Each row is a point. Each copy is the shape, with its points in the same order, stretched, turned, moved and blurred by noise. Say if it was mirrored as well.

Shape:
[[  4   6]
 [ 29  14]
 [ -5  -2]
 [ 26  29]
 [ -7 -48]
 [-13 -37]
 [ 35 -20]
 [ -8  27]]
Copy 1 (8 x 2):
[[  2   0]
 [ 29   2]
 [ -6  -3]
 [ 32  17]
 [-26 -43]
 [-26 -32]
 [ 23 -30]
 [ -1  26]]
Copy 1 is: only turned
Copy 2 (8 x 2):
[[ 15   2]
 [ 41  -1]
 [  6   0]
 [ 40  10]
 [-17 -37]
 [-15 -24]
 [ 29 -34]
 [ 13  26]]
Copy 2 is: only turned
Copy 3:
[[ -9  -6]
 [-20  13]
 [ -4 -23]
 [-10  22]
 [-25 -60]
 [-17 -56]
 [-46 -17]
 [ 18   5]]
Copy 3 is: mirrored
Copy 4 (8 x 2):
[[ -3 -11]
 [-15 -34]
 [  9  -3]
 [-27 -27]
 [ 52  -5]
 [ 40  -8]
 [ 14 -40]
 [-25   8]]
Copy 4 is: mirrored

Shape, 7 rows:
[[ -3 -13 -20]
 [-25  -6  -5]
 [ 27  11  48]
 [ 12   1 -33]
 [-23  -6   9]
 [  5   8 -17]
 [ 17 -13 -30]]
Copy 1 (7 x 3):
[[ -2   2 -25]
 [ 17  17 -13]
 [-20   0  60]
 [-23   7 -33]
 [ 17  16   6]
 [-19  14 -16]
 [-23 -11 -28]]
Copy 1 is: mirrored
Copy 2 (7 x 3):
[[ 23  -4  -4]
 [ 13  20   4]
 [-37 -39  34]
 [ 21 -14 -29]
 [  6  14  19]
 [  6  -6 -18]
 [ 30 -25 -16]]
Copy 2 is: mirrored

Shape, 6 rows:
[[ 41  36 -26]
 [ 44 -40  38]
 [-30  10 -13]
 [ 23  26 -21]
 [ -5  -1  23]
 [-32 -10 -12]]
Copy 1 (6 x 3):
[[ 57  11 -17]
 [  8  60  55]
 [-16   4 -23]
 [ 42  11 -15]
 [-12  10  18]
 [-22  23 -15]]
Copy 1 is: mirrored
Copy 2, 6 rows:
[[-32  42 -15]
 [ 41  13  37]
 [-37 -21 -13]
 [-26  23 -14]
 [-16  -8  22]
 [-20 -34 -12]]
Copy 2 is: only turned

Shape (10 x 4):
[[-18  19 -15  10]
 [-17  -4 -32  18]
 [  5  14 -34  16]
 [ 46  -6  25  18]
 [-10   9  26  39]
 [ 30   6 -24 -21]
 [-24 -17   8  -7]
 [-10   0  -5 -27]
 [ 10 -29  -1 -13]
 [-11 -45 -32  16]]
Copy 1:
[[-15 -19  11  -2]
 [-26  -8  15  16]
 [-13 -24  -9  12]
 [ 44 -15  21  41]
 [ 11 -29  52  22]
 [  4   8 -23   7]
 [ -4  30  33   8]
 [ -4  25   5 -11]
 [ 14  33  17  23]
 [-21  24  20  49]]
Copy 1 is: mirrored
Copy 2, 10 rows:
[[  6  25   0   4]
 [-18  43 -16   4]
 [ -4  31 -22 -15]
 [ -5 -38 -53  16]
 [ 19   1 -21  50]
 [-21  -9 -16 -38]
 [-25   2   8  28]
 [-20  -1  15  -6]
 [-42 -14 -19   9]
 [-55  34 -33  17]]
Copy 2 is: only turned
Copy 3, 10 rows:
[[ -7  21   6  15]
 [-13   2   0  44]
 [-12  -1  31  25]
 [ 32 -34  19 -28]
 [ 44  16  -8   2]
 [-32 -23  28 -12]
 [-10   4 -40   7]
 [-31   4 -16 -10]
 [-15 -28 -20   1]
 [-15 -29 -23  60]]
Copy 3 is: mirrored

Shape:
[[ 12 -11 -27   6   1  32]
 [-12 -21   3   7   2  16]
 [-22 -21   6 -48 -28   6]
 [ -7  18  -2 -15   8  -4]
 [  9  -6  -2  16  -5 -16]
 [-10  -5  30  -7  10  -1]
 [ -5  21 -39  -5  16  -8]
 [ -2  -7 -10  18  -3 -13]
 [-17   6   2  11   2   5]
 [ -2 -10  -6   8  12   3]
 [ -5  -3 -19 -35  22  -6]
 [-16  -9  15  -4 -27 -17]]
Copy 1 (12 x 6):
[[ 21   0  11 -42  18  14]
 [ 10  12  -4 -15  29  19]
 [ -6  -4 -38  -8 -14  50]
 [  7  16  -7   1 -17  -4]
 [  4 -16   7  -4  15 -18]
 [ 15  16 -12  18   6   8]
 [ -6  19   0 -25 -16 -21]
 [ -5  -7   9  -9  19 -16]
 [  2  20  10  -3   9   5]
 [ 10   9  -3 -13  18  -4]
 [  3  14 -38 -16 -19   0]
 [-13 -12  -4  11   5  11]]
Copy 1 is: mirrored
Copy 2, 12 rows:
[[-34  -1 -28  15 -16 -15]
 [-18  -1 -10  10  15 -18]
 [-42  18  60   5   5 -35]
 [ 10   5   8 -15 -16 -11]
 [ 19  -9   8  19   9  13]
 [ -3  -8  11 -22  16  -8]
 [ 24   5  -8   5 -34 -19]
 [ 20  -5  -1  24  10   2]
 [  8  11 -12  -5   5  -5]
 [  2  -9 -12   9   4 -10]
 [ -2 -11  19  -4 -21 -37]
 [  6  14  39  13  20   1]]
Copy 2 is: only turned
Copy 3:
[[ 14  18  24  -5 -12  26]
 [  2 -11  17   3   0  23]
 [  4 -14 -15 -38  20  45]
 [ -1  13  -7  -9  27   7]
 [ 14  -2  -7   8 -13 -20]
 [ -6  -5 -10  14  22  21]
 [ 13  21   9 -21  26  -8]
 [ 10  -7   5   2  -8 -18]
 [-17   0   8   2  11   7]
 [ 12   2  10   7   3  10]
 [ 26  12  -2 -23  37  24]
 [ -6 -21 -20  -9   4  -7]]
Copy 3 is: mirrored
Copy 4:
[[-20  12   7  15  19  12]
 [ -2  13  22   8  -6  17]
 [-18 -45  13  24 -26   4]
 [  9  -7  -3 -13  -7 -11]
 [ 20   7 -19   4  -6  22]
 [ 23 -11  23 -18 -14   5]
 [-11  16 -22  -6   0  -5]
 [ 16  12 -14   6  -8  23]
 [ 15  17   6   3 -13   5]
 [  2  10   8  -5   0  15]
 [-21 -22   5 -21  -7  -1]
 [ 21 -10 -11  20 -29  18]]
Copy 4 is: mirrored

Shape (12 x 8):
[[ 35 -12 -34  28  26   5  21  31]
 [ -1 -33 -27  30   2 -14  29 -18]
 [ 10  29   4 -29   7   2 -23   1]
 [ -5   8 -36 -28  15  16  45 -27]
 [ -9 -31 -19 -14 -15   3  30 -20]
 [  7 -14  12 -23   1  17  43  18]
 [-11  22  27 -22   0 -45 -16 -33]
 [ -9  31  19  27 -14 -14 -17   5]
 [-23   5  25  -7  30  -1 -23  13]
 [  0   8 -40  15  35 -45   7  13]
 [ 12  -2 -15 -13 -11 -26   2   4]
 [ 29  25   6 -19  21   4  -2  -5]]
Copy 1 (12 x 8):
[[  8 -57  47  23   8  22  10  31]
 [-30 -58  -4   7   6  -8  21  43]
 [ 28  39  19   4   4  16  14 -30]
 [ 15  -8 -26 -16 -34  35  30  57]
 [-24  -8 -26 -26  -2  14  10  52]
 [ -1 -12   8 -60 -19  36  11  27]
 [ -5  41   4   0  10 -39  48 -39]
 [  4   8  20  12 -13 -38   4 -51]
 [-26  30  43  15 -15  10  13 -34]
 [ -6 -20  49  52  10 -18  39  31]
 [  9  -1  13  -2  19 -12  11  19]
 [ 31  10  25  -2   4  23  33 -35]]
Copy 1 is: only turned
Copy 2:
[[ -7  43 -18   2 -38  25  -6 -14]
 [  1  19 -22 -20   7   6  -8  20]
 [-17 -27  21  30  -1   4  -7 -36]
 [-47  21  10  -9   3  24 -38   0]
 [ -2   0   3 -25  16  16 -28  12]
 [  4  32  43  -2 -18  20  -7   0]
 [ -6 -42  24  48  34 -18  10  -3]
 [  9 -20  17  13  -8 -36  22  -7]
 [  3  12  31  34  11 -14  26 -41]
 [-14  37 -22  40  -6  -4 -14 -12]
 [  5 -13   1  17   1   6 -24  -4]
 [-27 -13  18  33 -10  21   3 -23]]
Copy 2 is: mirrored
